Each row of a before or after table is a point. The points were changed in one or more steps. Then noise was added and the rows were shuffled. The steps act on columns, c1 being the first. What was done? A step turns or swaps two columns, mirrors them in a line or flattens them onto one, adds a multiple of one to another, or multiplies or shifts one. Angles are multiples of 10 degrees, from the lower column toward the higher: turns from -170 to 170, lines from 10 to 170 but not 90. Use the fewest steps. Two steps may share a column if one is a turn and the other turns, adds or multiplies; they go together, in the order done. Otherwise the lowest column goes first.
In the rows, zero is written as 128.

Before:
[[112  61 157]
 [111 144 183]
 [112  93  81]
 [126 143 148]
 [135 181  61]
 [145 139  60]
 [127 162 136]
 [115 162 170]
 [180  67  88]
 [226 107 128]
 [131  89 133]]
After:
[[138 206 160]
 [149 106  75]
 [117 176 178]
 [ 30 142 122]
 [120  58 142]
 [141 149 105]
 [110  96 145]
 [133 130 102]
 [131 114 191]
 [ 58 117 180]
 [147 132  76]]
Steps: turn c1 and c2 by -160 degrees; turn c2 and c3 by 150 degrees

Before (11 x 4):
[[130 158 104 165]
 [ 80 192  94  85]
 [138  76 107 156]
 [202 123 175 141]
 [141  82 151  98]
 [ 84 122 121 181]
 [112 110 111  88]
 [173 182  98  55]
 [126 199 119 116]
 [136  91  95 215]
 [ 76  61  99  79]]
After (11 x 4):
[[ 68  93 188 127]
 [141 170  99 103]
 [164 112  93  68]
 [177 109 123  99]
 [ 73 187 170 114]
 [203 168 173 121]
 [170 109 134 160]
 [ 61 142 141 124]
 [119  55  96 165]
 [ 99 132 117  95]
 [148 142 163 128]]
Steps: mirror c1 and c2 in the line at 130 degrees; multiply c4 by 0.7; turn c3 and c4 by 120 degrees

Before (12 x 6):
[[132 156 145 143 111 109]
 [144 114 107 109 138 129]
 [121 145 157 127 117 111]
 [128 138 135 129 136 118]
 [153 131 145 163 143 157]
 [120 124 155 138 115 119]
 [141 126 162 141 151 147]
 [128 129  88 107 132 129]
 [123 147 150 141 134 124]
 [136 134 155 138 134 157]
 [130 121 117 111 136 147]
 [159 126 151 129 141 158]]
After (12 x 6):
[[132 150  95 137 115 129]
 [150 149 212 117 129 125]
 [141 147 231 108 113 135]
 [153 149 179  91 134 140]
 [115 124 210 127 143 123]
 [129 135  65 141 108 151]
 [135 111 194 113 132 116]
 [133 114 152 125 119 125]
 [155 157 196 123 120 149]
 [129 130   7 144 118 128]
 [131 106 213 134 135 116]
 [139 100 177 123 150 123]]
Steps: turn c2 and c6 by -120 degrees; turn c1 and c6 by 60 degrees; multiply c3 by 3; turn c4 and c5 by 150 degrees

Before, 10 rows:
[[168 129 143 141 125  95  89  89]
 [104 132 156 168 178 122 101 102]
 [117 151  29 138 143 123 238  84]
 [143 100 160 181 160 116 130 181]
 [106 145  92  67 122 119 130 189]
 [102 128 215 171 136 102 137 130]
 [181 139  98  11  87 179 181 144]
 [180 205 103  77 125 166 170 143]
 [110 116 160 214 129 159 100  97]
 [104 102 127 157 210 119 136  95]]
After:
[[162 209 142 124  64 153 158 106]
 [149 124 103 142 191 125 127 155]
 [150 154 145  73   8 164 138  99]
 [134 142 188  67 107 123 133  93]
 [110 132 131 141 173 110 130 214]
 [ 92 109  98 181 189 148 120 160]
 [179 110  95 136 202 121 120 129]
 [144 103 180 179 162 121 120 160]
 [134 184  83 129 148 127 148  28]
 [138 117  89 164 107 104 123 142]]
Steps: turn c1 and c4 by 40 degrees; turn c1 and c5 by -60 degrees; flatten c2 and c7 onto the line at 20 degrees; swap c3 and c8; multiply c6 by 0.7

Before, 11 rows:
[[188 110 158 131  79 163 130 111  71]
 [ 69 164 148 129 190 197 133  70  93]
 [ 88 213 148  50 117  75  81 112 118]
 [146  71 115 163  97 142 136 131 119]
 [120 220 108  36 135 123  70  42 142]
 [100 118 131 107 114 154 138  50  68]
 [159  56 166 150 146 134 177  91  89]
 [113 166 116  94 133 160 185  84  97]
 [187 105 127  96 129 133 128 130  78]
 [192 122 141 182 115  97 153 109  78]
 [159 111 178 135 102 135 154 110 132]]
After:
[[ 88  67 147  38 186  76 129 152 172]
 [147 177 115 162  98 142 116 123  96]
 [187 153 158 130 130 144 128  92  69]
 [ 98 137 134 114 124  99 145  52  86]
 [121  55 107  22 185  69 126  63 206]
 [188 146 128 102 112 135 144 128 101]
 [112  96 117 129 149 123 194  73 120]
 [159 174 165 171  78 110 161  96  76]
 [193 134 140 188 127  94 122 134  41]
 [ 70  85 150 131 133 144 131  41  91]
 [158 149 178 148 124 120 146 108 128]]
Steps: multiply c5 by 0.4; turn c2 and c5 by 140 degrees; add -0.7 times c4 to c9; turn c4 and c7 by -30 degrees; turn c6 and c8 by -40 degrees
